Each row of a before or after table is a point. The points were changed in one or more steps. Then noise was added and the rows were shuffled. The steps act on columns, c1 being the first. Name the steps. A step turns or swaps two columns, mirrors them in a line or flattens them onto one, adds a multiple of one to another, or multiplies or shifts one. Angles are multiples of 10 degrees, from the lower column toward the higher: turns from -170 to 170, lines from 10 to 170 but not 90. Use the fewest steps. Two steps may share a column if one is a turn and the other turns, adds or multiplies; they go together, in the order done. Otherwise the lowest column goes first.

Before (10 x 3):
[[-38  17 -33]
 [ -3   6 -21]
 [-22 -17  22]
 [-51 -10 -50]
 [-54  -4 -60]
 [  7 -15  23]
 [  9  16  15]
 [-22  12 -43]
 [-26 -21 -32]
 [  2  25   0]]
After (10 x 3):
[[-31  34  38]
 [  0  50  -1]
 [-60  -7  54]
 [-50 -19  51]
 [-31 -43  27]
 [ 14  32  -9]
 [ 23 -34  23]
 [-45  23  22]
 [ 23 -30  -6]
 [-23  11   2]]
Steps: turn c1 and c3 by -90 degrees; multiply c2 by 2

Before (13 x 3):
[[ -6  -4   9]
 [ -9  -4   9]
 [-10  -1   5]
 [ 20   6   8]
 [ 35   7   5]
 [  3  -4   6]
 [ -6   6 -16]
 [ -6   0   8]
 [ 29  -4   6]
 [ 17   8   2]
 [ -7  13   3]
 [  4  -1 -60]
 [-11  -1 -29]]
After (13 x 3):
[[-24  -1  55]
 [  8  13   0]
 [  8   0  -5]
 [  2  -1  32]
 [  0   6  17]
 [-31   7 -16]
 [-16   8  -7]
 [-26  -4 -16]
 [ 11  -4  -5]
 [  0  -4  -7]
 [-16   6 -13]
 [  9  -4  -7]
 [ 11   0  -1]]
Steps: turn c1 and c3 by -160 degrees

Before (9 x 4):
[[ 32  36  11 -15]
 [-31 -15 -11  49]
 [  3  26 -30  35]
 [-18  37 -19 -25]
 [-14 -35 -17 -19]
 [ 20 -37  32   0]
 [ 40 -20  -8  23]
 [ 14 -20  22 -24]
 [ 52 -11 -30 -29]]
After (9 x 4):
[[-20 -37   3 -21]
 [-27  38   8 -28]
 [ 37 -36   0  -1]
 [ 26  36 -20 -15]
 [ -1 -12 -62 -30]
 [-28  24 -16  35]
 [ 28 -18  -1 -21]
 [-24 -15  20  49]
 [ 11 -22 -39  26]]
Steps: turn c1 and c3 by -60 degrees

Before (10 x 6):
[[-29 -29  26   5  12 -10]
 [ 16  22  11  55 -21 -11]
 [ 18 -15   1  60  21  19]
 [ 29  27   4   2  -9 -11]
 [-11  28 -10  -6 -12 -36]
 [-18 -15   7  -7 -31  -3]
 [-22 -18   6  -7  41   6]
 [ 33  -2  15 -14 -27  17]
 [-26   6  51   1 -22  33]
 [ 28  34  22  19 -10 -22]]
After (10 x 6):
[[-15   8  54  -1  16  34]
 [ 14  23  21  56  -9 -10]
 [-20 -18 -21  -6  35   5]
 [-20 -14  25  -7 -18  -3]
 [ 21  34  25  20   6 -21]
 [-34 -27  12   4  26 -10]
 [ 37  -3  28 -15 -11  18]
 [ 27  29   8   3  -4 -10]
 [-20  28  -1  -7 -15 -35]
 [ 21 -15 -14  58  18  19]]
Steps: add 0.3 times c6 to c1; turn c3 and c5 by 40 degrees

Before (13 x 8):
[[-24  -6  -2   8   7  10 -11  -3]
 [ 11  -2  -5   4  14 -20  -3   8]
 [  7 -18  12 -11 -10  -4  -6  15]
 [ -4  -2 -15   1 -31 -11   5   7]
 [  5 -10  11   5  -5   8  -5 -23]
 [ 13 -26 -12  -3 -15  -3 -20  -1]
 [ -7   4   2 -14  -1  11   7 -42]
 [-16   9  -1   6  16   5  11   7]
 [  8  -5 -15   8 -13  -6   3  -7]
 [-16 -11 -15  17   9   3  10  10]
 [-11  13 -11  -7  -6  14  23   9]
 [  2 -12  -3 -14 -15 -12  14   5]
 [ -1 -22 -15 -17  -8   3   1  22]]
After (13 x 8):
[[ -5  -2   7  -1 -31 -33  15  -6]
 [  4 -10  -7   0  -4  24 -10  22]
 [-16 -10  12 -18   9   9  13  -7]
 [ -8   4   7  21  -1  33  -3  39]
 [-16   8  11  -7  17  16  -1  -6]
 [-25  -6 -10  -7   7  31   4   4]
 [ 13 -26 -18   2 -16  -9  16   0]
 [ 12  -3  -2  -5  14 -60   6  -8]
 [-12  12  25   5  -6  42   7 -10]
 [  9  -5   5  -7 -13 -18  14   9]
 [  6 -17  -8   7 -10 -12 -10 -17]
 [  2 -12  14  14 -16 -36   1  -8]
 [ -1 -22   4  13  -8  10  15 -24]]
Steps: turn c3 and c7 by -100 degrees; turn c4 and c8 by 170 degrees; multiply c6 by 3

Before (11 x 9):
[[ 28  43  10  -8  24  16 -24   9  -5]
 [-25  31 -33  33  18  41  -9 -30  13]
 [  5 -43  10 -12  -6 -16  26  31  14]
 [ 42  21  22   6 -31  20  -4  -2 -11]
 [ 22   6   6 -11  -9 -23  17   1 -16]
 [-26 -27  -4 -13 -48 -39 -24 -13  33]
 [ 27  -5  25 -15  -8  11 -26   2 -11]
 [  8  -2  26 -49 -19   8  29  22  -1]
 [ -4  22   1  34  23  15   1 -60  36]
 [ 14 -31 -26 -36 -32 -23  -7  14  44]
 [-16  -7   2  -6 -38 -23  -3  26  47]]
After (11 x 9):
[[ 32  -4  23 -15  -8  13   0   1  15]
 [-22  30 -26  31  18  40  -1 -31 -23]
 [ 28  41  11  -9  24  15   0  11   6]
 [  9  -2  14 -48 -19   7  -1  23  21]
 [ -3  21 -31  34  22  14   3 -59  18]
 [-27 -30 -31 -14 -49 -37   0 -12  14]
 [ 42  22  20   6 -29  22   2  -1  14]
 [ 21   5  20 -12  -9 -24   0   1  -1]
 [ 14 -30 -50 -35 -34 -26   2  10  -4]
 [-14  -6 -39  -6 -38 -25   0  25  27]
 [  6 -41  -6 -13  -6 -17  -1  31  16]]
Steps: turn c3 and c9 by 60 degrees; multiply c7 by 0

Before (10 x 11):
[[  8   6  -3 -10  12  -6  -5  22  13 -17  13]
 [ -5  -3  -8  -9   2   9  -5  24   6  -6   9]
 [ -8   1  14  12 -17  15   2  -3  -3   3  12]
 [ -8  -8   2  15   0   7  -6  -5 -12  13  11]
 [ 19 -10 -11  -1 -20  -3 -11  -2  13 -16   9]
 [  0  18   0  -2  -5  -8  -5  -7 -15   2  -6]
 [  3   8 -16   2 -13   1  18   1  -7   0   8]
 [  8  -6   9 -16   4  10   5  -7 -10   8   9]
 [ 15  -6  -2  -8  -1   2   7  13  13   0  -3]
 [  0   6   8   6  11  13 -12   3   1 -18 -11]]
After (10 x 11):
[[ 15  -6   2  -5  -3   1   7 -13  13   0  -3]
 [ -7  -8   6  18   0  -4  -6   5 -12  13  11]
 [ -8   1   9  11 -51 -18   2   2  -3   3  12]
 [  0  18  -8 -11 -15   3  -5   7 -15   2  -6]
 [ -5  -3  11  -8   6   5  -5 -23   6  -6   9]
 [  8   6  -4 -13  36   5  -5 -21  13 -17  13]
 [  0   6   9   3  33 -12 -12  -3   1 -18 -11]
 [  8  -6   7 -13  12 -12   5   7 -10   8   8]
 [  3   8   7  -2 -39  14  18  -1  -7   0   8]
 [ 19 -10   1   4 -59  11 -11   2  13 -16   9]]
Steps: add -0.5 times c2 to c4; turn c3 and c6 by -110 degrees; multiply c5 by 3; multiply c8 by -1

Before (12 x 12):
[[ 11  28   9 -38  11  -1  -9 -23   4  24   6  -3]
 [ -6  -9  27  13  34  19 -29  20  -3   3  -4  -8]
 [-14   0  17  17  25  10 -25  10   5 -15 -28  11]
 [ 36  -4  14   8  -6 -12   4 -11 -31 -25 -20 -23]
 [ 25  -6  42  26 -16   2  -1 -28 -25 -10 -24 -12]
 [  5 -14  26   7 -24   0  19  -8 -17  -4 -10  -9]
 [ 30  12   0  -7 -16  12   8 -13 -15  21  14  19]
 [ 26  19   5  -5   6   4  24  -8  -3  32  -7   0]
 [ 14  21  13 -14  13 -26  -2 -13   2  31  18  14]
 [ 15  18  22  -1  10   2  18 -23 -12  -7  10  -1]
 [  5 -18  30   6  36   8 -27   2  31 -13 -10   1]
 [ 19  22 -11  12 -18   2  12 -17  -5  22  12 -14]]
After (12 x 12):
[[ 25 -60  42  20  11  13   5 -13 -26 -10 -24 -22]
 [  5 -17  25   5  12  20  -2  -1 -18  -4 -11 -11]
 [ 19  12 -10   6  11  15 -24 -50  -4  21  12 -16]
 [ -5 -57  27   9   0 -40  26  16  -4   3  -4 -12]
 [ 16 -30  21  -1  -4 -10 -26 -12 -12  -7   8   1]
 [ 10 -39   8 -36  -6  -9 -16 -60   5  24   6  11]
 [ 29  -1  -2   1  19   7 -14 -44 -16  21  14  22]
 [ 26  -2   4  -3   1  -7 -32 -56  -3  33  -7   1]
 [  5 -53  29   7 -11 -36  30  21  31 -12  -9  -1]
 [-14 -45  17  18  -5 -27  15  34   5 -15 -28   6]
 [ 37 -15  13   0  -7  11   0  27 -31 -24 -21 -24]
 [ 12 -35  14  -9 -30   1 -16 -60   2  31  18  18]]
Steps: turn c2 and c7 by -130 degrees; add -1.5 times c3 to c2; turn c4 and c12 by -20 degrees; turn c5 and c6 by -120 degrees; add -1.5 times c10 to c8

Before (9 x 14):
[[-13 -25  13   6  13 -17   6 -15   3 -14   3  28  22  -8]
 [ 15  56 -14 -10   1  28  21  -9 -32 -15  21  -9  17  26]
 [ 12 -10   3   0   9 -12 -27  -9   8  11  36  32 -23 -18]
 [-14 -22  -6 -22  20 -21  17  -1  18  -8  19  32   5  31]
 [-16   6   0  13  25 -11  -5  19   0 -13  -9  -4  18 -10]
 [ 28 -24 -23 -29  18 -12   5 -18  11 -12  19 -11  15 -14]
 [ 17  -1   0 -29  -7 -17  23  14  16 -14  17  31  18 -19]
 [  2 -24   7 -13   1 -28 -20  31  -6  -3   6  28   8  15]
 [ 12  -3   6 -29 -10  60  15   7   4  -7 -41  11   3  -4]]
After (9 x 14):
[[ 18  56 -14   1   4   9  21  -9  -8 -14  22  -9  17  48]
 [  9 -10   4   8  -2 -10 -27  -9   9   6  35  32 -24 -18]
 [ 41 -24 -24  -4   7  -6   5 -18   6 -17  19 -11  15 -20]
 [-14 -25  13  -3   5   2   6 -15  12 -16   3  29  21 -16]
 [ 28  -3   6 -15   1 -33  14   6 -41  -3 -41  12   3  29]
 [ 31  -1   0 -12   4  -9  23  13   8 -10  17  31  19 -29]
 [ 10 -24   8  -9   1  26 -19  31  16  -3   6  28   8  -7]
 [  3 -23  -6 -27   6  37  17  -1 -10 -14  18  32   4 -15]
 [-21   6   0   0   7  -4  -6  19  12 -19  -9  -5  19  -9]]
Steps: turn c1 and c4 by 40 degrees; flatten c5 and c10 onto the line at 110 degrees; turn c6 and c14 by -120 degrees; turn c9 and c14 by -130 degrees

Before (10 x 18):
[[  8  -4  -9   7  15 -12  -6  -5   9  13   3   7   1  -5  16  13  -3   4]
 [ -8  -4  -6 -12  -2  14   6  18  -7  -2   2  -6  -5   6  15 -15  -8  -4]
 [ -7  12   8 -15  -2  -3   8  11  -4  -7  -8  15   5  13  11  -6   3   3]
 [  9   3  -9  -8  11  -1 -12   7  14   7   3  -5  -1  -5   5   6 -12  19]
 [ -1  10  17 -12  14  -3   6   3   1  -8 -14   8   1  -2  24 -10  10  -7]
 [-21   4  13 -20   0   2  10   6  -3  -8 -16  10  -3   0  20  -5  -6  -3]
 [  1 -11  -4  -1   4  13  10  -6   3   7   9  -4  -8   3  -1 -11 -13   6]
 [ 10  -2  -2  -9  10   2 -11  10  19  12  20   5  -3  -4   7  14 -11   6]
 [ -3  14  11  -7   0 -11   2   2  -1  -7 -10  11   6 -17  15   0   8  -9]
 [  0  -3  -5 -11   2  15   7 -11  -7   5  12 -14   0  13   9   2 -14   4]]
After (10 x 18):
[[ -8  -4  -6 -13  -2  15   6  18 -11  -2   2  -6  -4   7  38 -14  -8  -4]
 [ -1  10  17 -12  14 -14   6   3   2  -7 -14   8   2  -2  61 -10  10  -6]
 [-21   4  13 -20   0  -9  10   6  -4  -8 -16  10  -3   0  50  -5  -5  -3]
 [  8  -5  -9   7  15  -2  -6  -6  13  13   3   7   1  -5  40  13  -3   3]
 [ -3  14  10  -7  -1 -18   2   2   2  -7 -10  11   6 -17  38   0   8  -9]
 [ -7  12   8 -15  -2  -9   7  11  -2  -7  -7  15   5  13  28  -6   3   2]
 [  1 -11  -4   0   4  16  10  -6  -2   6  10  -4  -8   3  -2 -11 -14   6]
 [  9   3  -9  -8  11  10 -12   7  13   7   3  -4  -2  -5  12   6 -12  19]
 [  0  -3  -5 -11   2  15   7 -11 -11   5  12 -13   0  14  22   2 -14   4]
 [ 10  -2  -2  -9  10  10 -11  10  18  13  20   5  -3  -4  18  13 -12   6]]
Steps: turn c6 and c9 by -20 degrees; add -0.7 times c3 to c6; multiply c15 by 2.5

Before (12 x 20):
[[ 36 -30   5 -10   8  56  22 -16 -22  21 -43  14  18 -32  28 -27 -39  34
  -26  20]
 [ -6  30  35  31  -2   1  17  30 -12  11   8  23  32  -6 -21 -42 -27  33
   32  36]
 [  3  35  31  -7 -41 -24  16  43 -45 -46   6 -28  27 -54 -35  34 -34 -22
   19 -30]
 [ 22  -7  24 -50  -4  43 -17 -15  -4 -12  26 -14  36  24 -43  40  16 -26
    9   8]
 [-12 -15  34 -10 -23   7 -51  16   6 -36 -21 -15  14  29  11 -39 -21  28
  -19  25]
 [-19 -35  -6 -49   5  11 -29  42  -8 -48  -4  16  36  30 -52  13  32   2
   21 -14]
 [ 35  33 -47 -44 -49 -15  10  36  28 -17  19 -33 -40 -45  20  -8  -2  48
   26 -18]
 [-19  50 -26  24 -23   5 -12 -42  43  20 -30 -46  25   2 -14 -10  41  -5
   60 -35]
 [ 59  -3  22 -12 -38 -16  24  14  12   0 -33 -50  -1  29 -22   4 -43 -37
   20  42]
 [ 18 -21 -15 -29   4 -26 -37 -33  38  16  18 -33  23 -37 -52  -8  16 -32
    4   3]
 [ 19  -1 -48   0 -31  -1   1  -9  17  14 -15 -52 -49   0  -1 -38 -21 -29
   56 -26]
 [-18  14 -20  22  14 -18 -57  19  -9 -50   4 -32   8  -4 -41 -19 -16  39
   10  -2]]
After (12 x 20):
[[ 39 -32   5 -11   8  57  21 -22 -25  21 -43  13  17 -29  16 -28 -42  35
  -27  22]
 [ 20   1 -47   1 -33  -1   0  -9  20  10 -16 -50 -47  -2 -11 -39 -22 -29
   58 -23]
 [-20 -32  -7 -48   2  11 -29  38  -3 -47  -3  14  36  31 -62  13  35   3
   21 -14]
 [ 15 -19 -19 -31   4 -25 -34 -34  40  16  16 -32  24 -38 -63  -7  18 -28
    4   2]
 [  2  36  30 -12 -40 -23  16  43 -41 -48   7 -28  28 -52 -45  31 -32 -21
   18 -35]
 [-14 -15  34 -11 -22   4 -52  15   5 -38 -19 -16  15  31   3 -43 -25  28
  -14  27]
 [ 24  -7  21 -51  -2  41 -17 -16  -7 -14  26 -13  37  21 -51  42  16 -26
    6   6]
 [ -3  31  31  37  -2   1  17  30 -13   8  10  23  32  -6 -34 -45 -29  34
   35  35]
 [-19  17 -22  19  14 -17 -58  21 -13 -53   1 -33   9  -4 -51 -20 -12  37
   10  -3]
 [ 56  -1  22 -12 -37 -13  26  13  10   1 -34 -52   0  26 -30   7 -45 -36
   17  41]
 [ 35  32 -47 -44 -51 -15   7  32  31 -16  21 -30 -37 -45  10 -10  -4  49
   30 -18]
 [-17  49 -29  22 -23   7  -9 -41  44  19 -30 -44  25   2 -23 -10  39  -3
   60 -37]]
Steps: shift c15 by -10

Before (14 x 24):
[[ -7   9   4  -4   9   9  16  12 -11   3  -4 -17  -1   2  16  -2   0   1
    3 -16 -10  -7   7   2]
 [-18   3   1  -4 -10  16  15  12  13  -8  -1   6  42   7   4   9   9   5
    4  -7   2  -9  11 -11]
 [ -7   0  30   8   5  -3   0 -27  -8  -2  -8 -38   4  18  16   5 -10  -2
    7  12  -2   6   9   0]
 [ -6  -2  -4  -2  12   3  10 -10  -5  -8   1  -2  12   8  12   2  -3  -6
    5   6  -3  17   4  10]
 [ -8 -12  -4  -8   5  -4   9   3  -3  -6  -8   0  -7  45  13  -9 -16  -7
    3 -12  -7  29   6 -11]
 [ -8   4  -1  -5  -8  -6   5  -1  19  25   0   5  -8  -3  -8   9  10  -7
    9  15  10 -11  10  -5]
 [ -6   4   7   4 -17  -2  13  -5  -6   5  15   0  17 -20   5  11  -4 -16
   -4  18 -22  -1   9  -6]
 [-17   2  -6  11  -9  11   0 -16  -7 -11  -3   1  -4  -1  13   4  13 -10
   -9   5 -14  -3   7  -9]
 [-16  -5  -5  -6   7  14  -3   3 -11  12  34   2 -11 -17  10  -5 -11  -1
    6   1 -15 -10  12 -13]
 [-10  -9   6  -5  10  -6   7  12  -9   8  -2 -14   4 -10  14  -5 -15 -14
  -11  12 -21  -3 -15  12]
 [-16 -13  -5  -4  -3  -2   0   1 -12 -10   4 -11  -1  -3  -7  -8   8   7
    4 -30  -9 -11   8  17]
 [-16  -3  14  -8   9  -5  11   6 -12  16  -5  -5   6 -11  17 -21  -8   6
   -9  11 -19  17  -5   4]
 [ -7   3  44  -2  10   6  16 -10  -6   5  -2  -4   5   7   9   9  -5   4
   15  19  19 -11   6 -11]
 [-18 -39  -3  27   3  11  17   0  -5   2 -11  -5  -7 -19 -21 -35  10   1
   10   0   6 -10  13   7]]
After (14 x 24):
[[-17  -4  13  -7   8  -6  13   6 -11  17  11   8   8 -11  17 -21  -7 -10
  -10  22 -19  19  -8  -8]
 [-17   3  -6   5  -4  11   2 -15  -1 -11   1   6  -7  -2  14   2  13 -29
   -7   9 -14  -4   7  12]
 [-15  -6  -7  -9  -9  17  -3   4  -4  11  38   9   8 -17  10  -5 -12 -18
    6   2 -16 -10  11  10]
 [-20 -39  -4  28  -6  12  16   1  -7   3  -2   3   4 -19 -22 -35  11 -19
   11  -2   6 -10  14   4]
 [ -7   1   0  -7 -10  -5   5  -3  13  24 -21 -13  -7  -5  -7   9  11 -14
    9  28  12 -12  10   6]
 [ -5   9   4  -4   1   7  16  11 -22   2  27  -1   9   3  17  -2   0  -6
    2 -33 -10  -7   7  -2]
 [-20   5   1  -7  41  17  13  13  12  -6 -18  -6 -16   8   5   7  10 -13
    3 -14   3 -11  10   9]
 [-15 -14  -5   0  -2  -1  -1   0 -15 -11  28   6  -1  -1  -7  -8   6  -8
    5 -61  -9 -13   7 -17]
 [ -5   2   7   3  15  -2  12  -2  -4   4  18   5 -20 -18   5  13  -4 -23
   -3  35 -21  -2   7   7]
 [-10  -9   7   0   4  -5   7  13 -19   7  21   0   8 -11  14  -5 -11 -25
  -12  24 -20  -4 -14 -11]
 [ -9 -12  -6 -11  -6  -4   9   3  -2  -9  -5   3   5  44  14 -10 -16 -16
    1 -26  -7  27   7   6]
 [ -5   0  -4   1  15   4  12 -10  -4  -8   7   3   9   9  11   2  -2 -12
    5  13  -5  16   6 -10]
 [ -7   0  29   7   4  -3   0 -28 -38   1  49 -12   5  18  16   5  -9  -8
   10  22  -2   7  11   3]
 [ -8   3  44  -7   6   6  17 -10  -7   5   8   3   9   7   8  10  -6  -1
   15  39  19 -10   7   9]]
Steps: add 1 times c1 to c18; mirror c4 and c24 in the line at 10 degrees; mirror c5 and c13 in the line at 40 degrees; turn c9 and c12 by -60 degrees; add -1.5 times c9 to c11; multiply c20 by 2

Before (13 x 32):
[[ -1   2   3   1  14  -4   3   8  -7  -8   2  15  -8  15   4  -6  13  25
  -23  21  12  25  -8 -11 -10  -7   4   3  15 -11  -1  11]
 [ -5  -9   5  -3  17   8   1  -7   0  -1   1  -2   2  -7   5  -5  11   9
   -6  -7  10   6  -6   2   7  -9   9   6  10  23  10  -3]
 [  0   7   8  14 -56   2   5  -3  -8 -10   2   7  12  13   1  10  -7  19
   -7   3  11  -8  -6   8  15  -8   8   2  -2   4 -43   9]
 [ -2  -2   9   3  16  -3 -12  -6  -3   2  16   9   9  -6   0   4 -12  -2
  -12  -5   1  21   3   4   2 -13   5   1   3 -21 -13   2]
 [ 15   5   6  13  19 -39   3  -1  -7  -8  -2  20  16  -6   5   8   4  21
    1  -4   7  -8   0  -8  -1  -9  -7   2   8  -5  12  11]
 [ -5 -29  11  11   0   6  -2   8   4  -5  29  21  16  -5   2  -5   7   3
   -2   4 -33  -9  -8   7  -8 -10  14   7   3 -18  -4   9]
 [  3  -3  13   4   7   3  -8  -3   1 -11   5  20  -9  -7   5   8   6   0
   -3  -8   1   4   3   4  -7  -5  -3  -2 -17 -19  18   8]
 [ 16  -7 -13  10   2   5   0   6 -17  -5  -4  12   1   4   3   0  -2  -1
    0  -8   1  -3  -2   8  18   1 -15   8   4 -22   9   6]
 [ -3  10   0  -1  15  -5  -1 -11   0  -8   0  23   3   6  -8 -10 -12  -3
    2  60  -8  -7  16   7  12 -13 -11  -3  15   6  18  -1]
 [ -8   0 -18  -2  21  -5 -17   0   5  -8  -5   9   7  -2  10   0  13  -7
    1   0   7   3  -5   4  18   4   4   1   3 -21   2 -19]
 [ -2  -2   7  -3  -6   6   6  -1   5  23   4  13   3  10   3 -12  13  -3
    1  -7   9  -7   7  -7  12  -9   9  -7  -4   3 -16  10]
 [  7  10  10  -3  19   1   5   4   1 -11  -4   4   8  -6  -6   9  11  -3
  -27  19  10  -4  22   5  -5 -13  11   6  -8 -16  20  11]
 [ 14   1   3  20  10  -6  -1   8  -1  -3   0  -6  15  -2   6  -6   0  -1
   -3  -3   2  -5  -6  -1  16  -4  13  -7  10  -7  15  10]]
After (13 x 32):
[[ 15   3   3  -2   8  -7   0   7  -2  -2  -1  -4  15  19   6  -6  -2   2
   -4  -2   3   6  -5   1  17  -3  10  -7  11  -6  16   9]
 [ 15  -5 -11   6   2   5   3   5 -16  -5  -5  14   2  10   3   1  -5   0
    1  -8   1   0  -2   7  18   0 -15   8   4 -23   9   6]
 [ -4  -9   4  -4  17   9   2  -8   0  -2   1   0   4  -2   5  -6  11   8
   -7  -7   9   2  -5   4   5  13   9   4  10  23  11  -3]
 [ -5  11   0   4  14  -5   0 -12   2  -7  -1  25   2  -1  -7 -10 -12  -1
    1  58  -6  14  17   8  14  -1 -11  -2  15   8  18  -1]
 [  1   7   7  12 -56   2   5  -4  -7  -8   2   9  13  13   0   8  -9  21
   -6   2  12   7  -7   8  13   4  10   4  -1   3 -41   9]
 [ -1  -3   9  -7  17  -4 -12  -7  -3   2  15   8  10   3   0   3 -13  -9
  -11  -6   1   2   3   2   1  23   4   2   2 -21 -15   0]
 [ -4 -30  12  -6   0   5  -3  10   3  -3  29  21  16  12   2  -4   5   5
   -4   3 -35  12  -9   7 -11  -3  12   7   2 -19  -6  11]
 [ -7   0 -19  -2  21  -4 -18   0   4  -9  -3   9   6  -4  10  -1  13  -9
    1   1   8  -5  -5   5  18  -1   5   3   3 -19   5 -19]
 [ -1   1   4  16  14  -5   4   8  -8  -6   3  18  -7   2   5  -7  14  15
  -25  23  13 -11  -8 -11 -10  31   4   3  15 -11  -2  12]
 [  8  10  12  -7  20   2   5   6   3  -9  -4   5   7  -3  -7   8  11  -1
  -26  20   9  14  23   6  -3   1   9   6  -9 -15  21  10]
 [ -1   0   5  11  -4   7   5   0   4  25   5  13   2  -3   3 -13  14  -1
   -1  -7   9  13   8  -5  14  -3  10  -8  -5   4 -16   9]
 [  2  -4  14  -7   7   4  -8  -1   0 -10   6  18 -11   3   5   5   5   0
   -2 -10   0   3   3   3  -7   6  -3  -2 -16 -19  18   9]
 [ 14   5   5  -5  19 -39   4  -2  -7  -7  -2  19  19  15   4   5   5  22
    4  -4   8   6   1 -10  -2   3  -5   0   8  -5  12  11]]
Steps: swap c4 and c14; turn c18 and c22 by 20 degrees; turn c22 and c26 by 120 degrees
